Every row gives one point. Each table stands for the endless flat space through its points: a line for two points, a plane for three, and so on. Write the one point that lies in both, or say that there is none.

First (3 x 4):
[[  8 -12  23 -40]
 [ 24   8  27 -12]
 [ 20  -6  17 -34]]
Second (2 x 4):
[[ 50  -8  26 -31]
 [ 34  -6  20 -29]]
They share: no point

First (4 x 8):
[[ 31   0  22  46  -3   5  33 -27]
 [ 26 -34   0  23 -14  36  45   7]
 [ 54 -33 -10 -11 -43  20  27  11]
 [ 45 -38 -10 -12 -31  19  21  17]]
Second (3 x 8):
[[ 20 -12  15  13 -29  -4  33   1]
 [  9  -2  16  18  -7  13  25  15]
 [ 22 -17   8  18   2  17  19   8]]
They share: [ 29 -24   6  16  -5  11  21   1]

First (4 x 12):
[[ -8  31  50   5 -19  11 -10  14   5  34 -45  32]
 [ 73  10   7  18 -48  33 -34  10  54  28  -5 -50]
 [ 29   4  21  -4 -24   3 -22  20  30  40 -25   0]
 [  0  26  43   2 -21   8 -12  17  11  34 -39  23]]
Second (3 x 12):
[[ 43  30  56  -2 -49  17  -2  -2  27  13 -44  -8]
 [ 34  10  24   7  -6  17 -46  35  16  36 -18   2]
 [ 41  21  44   1 -30  17 -21  12  22  21 -35  -3]]
They share: no point

First (4 x 18):
[[ 13 -16  21 -59 -27  17 -40  27 -20  -8 -35  11 -31 -27  -7  55 -43  34]
 [ 11  13   4   0   5  57 -82  12  -4  37 -62   7  -5 -29   0 -17   6  43]
 [-37  22   5 -11  -6  19 -21 -29  13  44   9 -13 -23 -34  61  30 -17  21]
 [-39  27  18 -12  -1   5  -6 -32  20  41  18   1 -33 -33  62  33 -16   9]]
Second (2 x 18):
[[  5  11  25 -20  -1  14 -35  -6  -4  34 -21  27 -29 -32  23  30 -23  16]
 [ 12   6  25 -24  -5  16 -41  -5 -10  42 -18  32 -31 -29  28  34 -24   8]]
They share: no point

First (4 x 24):
[[-25  43 -30  -9  -3  28 -48  33 -46  12   8  -2   9  -5 -20  32  -6 -33
  -24  -1 -32 -59  18  -2]
 [-24  44 -45 -10   8  34 -54  35 -53  29   9 -10  24   2 -21  47  -9 -44
  -37   9 -41 -73  13   2]
 [-22   1  30  -7   5 -19 -21  34   3  18  46  49   9 -34  -8  27  -5  24
   -8  19 -54   9 -12 -35]
 [-21  30  35  -2 -38   5 -31  24  -4 -49  17  29 -48 -35  -5 -24  10  19
   21 -33   3   7  19 -33]]
Second (6 x 24):
[[-29  42  34  -4  -7 -21 -17  69   0  30  51  29 -33 -48  -7  24  -5 -26
    9 -20 -32  15   7 -59]
 [-51  47 -18  -1  23  23 -44  53 -42  38  24  20   8 -43  -2  25  28  29
  -43  -2 -45  11 -20 -28]
 [-65  43 -22 -23  49  27 -28  61 -38  72  32  28   6 -41  18  29  42   1
  -29  10 -55  39 -24 -40]
 [-29  66 -14  32 -35   7 -21  37  -8 -34  31  -3   7 -60 -59 -20 -21   2
   25   0  16 -25  11  -7]
 [-38  40 -24   3  -6  24 -47  17 -36 -17   5  17  21 -31 -21   1  10  38
  -23   5 -20 -31  -9   9]
 [-70  73 -81  14  23  59 -42  22 -51   3   4  -5  57 -55 -32 -18  31  45
  -23  31  -3 -12 -33  25]]
They share: [-25  25  12  -7 -13   2 -30  31 -18  -6  22  28  -9 -25 -14  12  -2   3
  -2  -5 -30 -15  12 -20]
